Rows are points. Examples show where two turns around zero, p and q, send a point. Where does a point land after both, in the order given? Backwards means that the second turn is done in reverse. Each puzzle has new turns, and all numbers are rounded.
In the rows, 128 means zero.

Turn p:
[ 98 167] => [137 176]
[114 108] => [104 125]
[172 102] => [138  78]
[119 177] => [158 168]
[136  86] => [102  94]
Turn q:
[115 113] => [113 141]
[144 121] => [121 112]
[ 81 109] => [108 175]
[116 113] => [113 140]
[183 184] => [185  74]
Where do these land?
q, then p backwards: [126 159] => [147 153]
q, then p: [101 163] => [172 121]
p, then q: [171 127] => [96 99]
q, then p backwards: [ 91 118] => [ 94 145]
q, then p backwards: [152  73] => [110  71]

Turn p:
[165  83] => [158 178]
[112 169] => [95 99]
[107 132] => [131 107]
Turn q:
[114 132] => [138 139]
[134 163] => [157 107]
[156  61] => [ 56 133]
[107 156] => [162 134]
Where do these land?
q, then p backwards: [170 131] => [ 97 156]
p, then q: [141 148] => [143 146]
q, then p: [ 73 105] => [ 71 112]

Turn p:
[114 129 110] => [124 140 147]
[122  85 128] => [106  95 146]
[ 94 104 149] => [144  94 156]
[182 193 124] => [137 183  64]
Turn q:
[146  75  98] => [139  69 107]
[ 99 153 171] => [122 184 117]
[106 146  90] => [166 128 157]
[172 169 137] => [ 82 133 168]
[117  97 143] => [132 125  92]
Where do these land?
p, then q backwards: [162 137 126] => [124 111 158]
q, then p: [142 142 159] => [153 142 151]
p, then q: [126  94  74] => [149 183 102]
p, then q: [137 180 153] => [112  99 176]
q, then p: [ 73  87 129] => [ 77 167 104]

Turn p:
[225 139 191 119] => [106 215  58 152]
[106 130 107 143] => [140 100 136 114]
[ 94 143 180 128] => [ 81 100 117 160]
[104 143 101 110] => [119 115 158 102]
[ 86 107 104 157] => [158  79 145 131]
[136  98 107 110] => [152 147 156 132]
[145 137 106 128] => [139 140 126 104]
Turn q:
[110 153 139  71] => [ 82  95 162 130]
[134 147 185 131] => [161  90 160 140]
[134 137 136 176] => [168 143 121 153]
[142 110 131  89] => [110 115 139  90]
[156 127  94 159] => [144 179 120 124]
[ 84 147  93  87] => [ 59 124 124 147]
[136  74 118 183] => [173 149  70 112]
Where do these land?
q, then p backwards: [ 98 188 120 131] => [107  94 174  98]
p, then q: [133 137 160  91] => [124 115 120 175]
p, then q: [118  81 132 111] => [177 126 136 139]
p, then q backwards: [160  99 170 201] => [ 76 100 134 202]
p, then q: [137 133 104 142] => [117 133 144 106]
p, then q: [123 131  83  92] => [129  85 166 120]
